Rows are points. To make a cloud, some directions were put in groups of two or more. Within a group, all points are equally far from the middle, so they leave a hole (a ring in 2 directions, a hollow ball in 3). The other directions are filled evenly. Then the cloud was stretched, turned, moved and blurred a little. Count the holes, and give their numbers of directions, smallest first.

Cloud (20 x 3):
[[-27   1 -65]
 [ 26  35 -15]
 [-47   1 -65]
 [-30 -25 -53]
 [-50  -5   2]
 [ 14   4  53]
 [ 28  43  12]
 [ 51  34  29]
 [-33  25 -51]
 [-47  25  -9]
 [ 17  36  43]
 [ -4 -11  38]
 [ 46  15 -12]
 [ 11 -22 -36]
 [  9 -30 -23]
 [-58  18 -33]
 [  1  39  31]
 [-19   0  35]
 [-22  36  14]
 [ 58  27  26]]
Holes: 1 (3)

Cloud (22 x 3):
[[-66 -24  16]
 [  7  18  29]
 [  8 -39   6]
 [-72  50  21]
 [ 19 -16 -21]
 [-51  12  28]
 [-10 -24 -30]
 [-53  46  39]
 [ 27  18  10]
 [ 17  57  33]
 [ 10   3  66]
 [-69  32  33]
 [-54  11 -19]
 [-53 -16 -24]
 [-60  15 -14]
 [  9  -2  23]
 [-23 -11  20]
 [  0 -22 -29]
 [ 29 -49 -41]
 [ 38  17 -10]
 [ 20   7  30]
 [ -7 -53 -18]]
Holes: 0

Cloud:
[[ 41   1  -8  27]
 [-22  19  46  27]
 [-46  17   2 -47]
 [  1 -17  23  51]
 [ -7 -24 -33 -28]
 [ 47  -3  21  50]
 [ -6   9  30  -9]
 [ 66 -34  13  17]
 [ 12 -29  53  65]
 [-29  -3  61  11]
 [-24 -44  47 -27]
 [ 34   5  -2   8]
 [-14 -36  17 -30]
 [-28  -6 -25 -64]
 [-23 -17   0  18]
 [ -1  51 -43  45]
 [ 54  20  -3 -25]
 [  5 -45  48  61]
 [-37 -59  26  33]
 [  9 -46 -15  -6]
 [-69  23  16 -14]
 [ 34  10  -9  46]
 [  6 -39  -3  50]
 [-26 -15  12 -52]
 [  8 -33  48   4]
 [-40 -50  20  38]
 [  1 -52   2 -47]
 [ 16 -57 -18 -16]]
Holes: 0

Cloud, 29 rows:
[[ -9 -28  60  -3]
 [-18  22 -25 -10]
 [ -4 -24  -4   8]
 [  9 -18 -59 -67]
 [-36 -29  27  45]
 [  0  -6  55  33]
 [-34 -23  32  21]
 [ 19 -14  22   2]
 [  4  32   2  22]
 [-42 -43  12 -51]
 [-66 -95 -45 -20]
 [-20 -54  12 -40]
 [  5  35 -12 -14]
 [ 46  63  50  24]
 [  0 -37 -22 -40]
 [-47 -34  11 -51]
 [  1 -16 -59 -48]
 [  1  27 -30  22]
 [-67 -23  -4 -18]
 [-26 -32  13 -40]
 [ 24  -9 -21  -4]
 [-62 -28   6  -6]
 [-38 -16 -61 -25]
 [-39 -58 -30 -31]
 [ -6 -19 -18 -14]
 [ -9 -14  -3 -47]
 [-37 -32  29  -6]
 [-14   8   4  51]
 [ 23  15  16  38]]
Holes: 0

Cloud, 55 rows:
[[ 67  -1  -7  -4  15 -17]
 [-33  -7 -44 -39 -42 -34]
 [-43 -21 -10   6  49  24]
 [-55 -27  17  75  29 -38]
 [ -4   0 -48 -29  49  13]
 [-21 -22 -41 -43  11 -47]
 [ 23 -24  10   3  26  50]
 [-56  -2  23  15  39  23]
 [-24 -89 -12  33 -30   8]
 [-16 -44  52   4  16  -4]
 [-56 -29  21 -31  -2 -36]
 [ 49  -8 -45  19  11 -14]
 [-39 -50 -38   1  52  20]
 [-37 -19 -37 -28  20  35]
 [ 21  -3  15   7 -39 -39]
 [ 30  -4 -34  -5 -37   0]
 [ 35  13 -18   7 -26  -6]
 [-33 -20  -7 -24  25  45]
 [ 63  -9 -34  18  19 -27]
 [ 16 -75  23   3  14 -23]
 [-56 -26 -14  33  41   7]
 [-16 -31 -29  20  50 -80]
 [ 10 -92  10  10  26  13]
 [ 21  16  -8  16 -33  25]
 [  5   5   4  -9  55  41]
 [ 20  -7 -47   9  -2 -41]
 [ 11 -29  24  27 -22 -48]
 [-32 -41 -39 -12 -14 -62]
 [  3 -10   1  57  -1  25]
 [ 12  11  40 -32   6 -28]
 [-33 -49   5  -3  58 -49]
 [  2 -21  55   9  43 -34]
 [ 21 -12   4 -74 -45   3]
 [-74   0  53  20  24  -1]
 [-69 -64 -15   6 -28 -46]
 [ 22 -45 -46  30   5  25]
 [ 27 -12  -7 -10  64  41]
 [-81  -7  33  49  18 -23]
 [  3 -31 -77  13  32   1]
 [ 48  14  29 -13  27 -29]
 [-22  53   0 -22  16 -27]
 [-71 -61  -6   4  22 -10]
 [  3 -46   0  32 -18  38]
 [-42 -46  43 -16  -9  27]
 [ 10  31 -17  16 -29 -16]
 [-25  25  20 -45   0 -33]
 [ 11  29  23  46 -17  33]
 [  4 -22 -67 -18 -22 -27]
 [ 22  10   6  25 -20  38]
 [-39 -14 -29 -14  29  31]
 [-13 -18  18  48 -12 -64]
 [-57 -23   2   2   3 -60]
 [-10 -14 -61  -8  54   9]
 [ 33 -40  39  36  40 -44]
 [-12 -15  13  25 -39 -56]]
Holes: 2 (2, 2)
